Rows are points. The points of each table are mixes of a few directions, plus a little noise. How many directions does each table use, and how many do they share? Where both have some left over, give the other angles between the two spaces (their principal angles), to ten degrees, smallest first.

First:
[[ 0.02 -0.13  0.10]
 [-0.04  0.32 -0.25]
 [-0.05  0.39 -0.31]
 [ 0.08 -0.59  0.46]]
Second, 7 rows:
[[-0.56  0.22 -0.21]
 [-0.46  0.30 -0.10]
 [ 0.43 -0.33  0.07]
 [ 0.12  0.17  0.17]
 [ 0.13 -0.18 -0.02]
 [ 0.05 -0.50 -0.25]
 [ 0.29  0.31  0.35]]
Directions: first 1, second 2, shared 0; angles 50

First (8 x 6):
[[ 0.25 -0.05 -0.39  0.44  0.12 -0.02]
 [ 0.12  0.03  0.05  0.25  0.23 -0.17]
 [-0.02 -0.12 -0.47 -0.07 -0.34  0.31]
 [-0.29  0.08  0.57 -0.54 -0.07 -0.02]
 [ 0.28  0.01 -0.13  0.56  0.33 -0.23]
 [ 0.13 -0.05 -0.26  0.22  0.01  0.03]
 [-0.31  0.16  0.84 -0.52  0.08 -0.19]
 [-0.15 -0.08 -0.22 -0.32 -0.37  0.31]]
Second, 8 rows:
[[-0.05  0.00 -0.15 -0.43 -0.54  0.26]
 [-0.09  0.02  0.20 -0.09  0.06 -0.05]
 [ 0.00  0.08  0.20  0.10  0.53 -0.16]
 [ 0.13  0.18 -0.31 -0.09  0.97  0.12]
 [ 0.18 -0.07 -0.41  0.08 -0.49  0.15]
 [ 0.37  0.08  0.29  0.25 -0.59 -0.38]
 [-0.58 -0.23  0.12 -0.06  0.28  0.18]
 [ 0.04 -0.08  0.06  0.24 -0.23 -0.12]]
Directions: first 2, second 4, shared 2

First (9 x 11):
[[-0.48 -0.56  0.21 -0.43  0.45  0.37  0.38  0.03  0.13  0.07 -0.05]
 [-0.33  0.40  0.52  0.40  0.48 -0.55 -0.49 -0.50 -0.11  0.08  0.49]
 [-0.42  0.20  0.10  0.08 -0.20  0.06 -0.58 -0.02 -0.23 -0.31  0.16]
 [ 0.17  0.09 -0.25  0.06 -0.26  0.00  0.32  0.13 -0.11  0.59 -0.12]
 [ 0.56  0.37  0.12  0.29  0.20 -0.61 -0.01 -0.31  0.10  0.09  0.18]
 [ 0.17 -0.38 -0.27 -0.58 -0.26  0.16  0.36  0.25  0.00 -0.23  0.09]
 [-0.03 -0.30 -0.19  0.25  0.01  0.12  0.00  0.08  0.18 -0.38  0.08]
 [ 0.34  0.09 -0.21 -0.19 -0.39  0.19 -0.08  0.22  0.01 -0.28 -0.35]
 [ 0.02  0.08 -0.06  0.14 -0.06  0.25  0.07  0.11  0.03  0.35 -0.46]]
Second (11 x 11):
[[ 0.12  0.04 -0.07 -0.04  0.14  0.10  0.15 -0.09  0.22  0.12 -0.26]
 [-0.95  0.15  0.05 -0.17 -0.37  0.11 -0.52  0.00 -0.51  0.04  0.46]
 [ 0.22 -0.07  0.16  0.06  0.14 -0.03  0.12  0.08  0.01  0.07 -0.17]
 [ 0.52  0.19  0.09 -0.17  0.58 -0.14  0.49 -0.43  0.49  0.42 -0.38]
 [-0.16  0.04 -0.37  0.00 -0.15  0.31 -0.06 -0.08  0.22 -0.11 -0.18]
 [ 0.21 -0.05 -0.63  0.13 -0.27  0.05  0.01 -0.09  0.35 -0.52  0.15]
 [ 0.40 -0.28 -0.17  0.29 -0.18 -0.02  0.07  0.30  0.08 -0.43 -0.02]
 [ 0.13  0.23  0.76 -0.27  0.46 -0.87  0.09 -0.28 -0.42  0.47  0.66]
 [-0.10 -0.21 -0.02  0.19 -0.30  0.08 -0.19  0.34 -0.23 -0.29  0.11]
 [-0.53  0.05  0.41 -0.11  0.06  0.24 -0.16  0.15 -0.35  0.39 -0.23]
 [ 0.09 -0.09 -0.22  0.09 -0.11  0.17  0.02  0.08  0.14 -0.18 -0.14]]
Directions: first 6, second 4, shared 3; angles 90
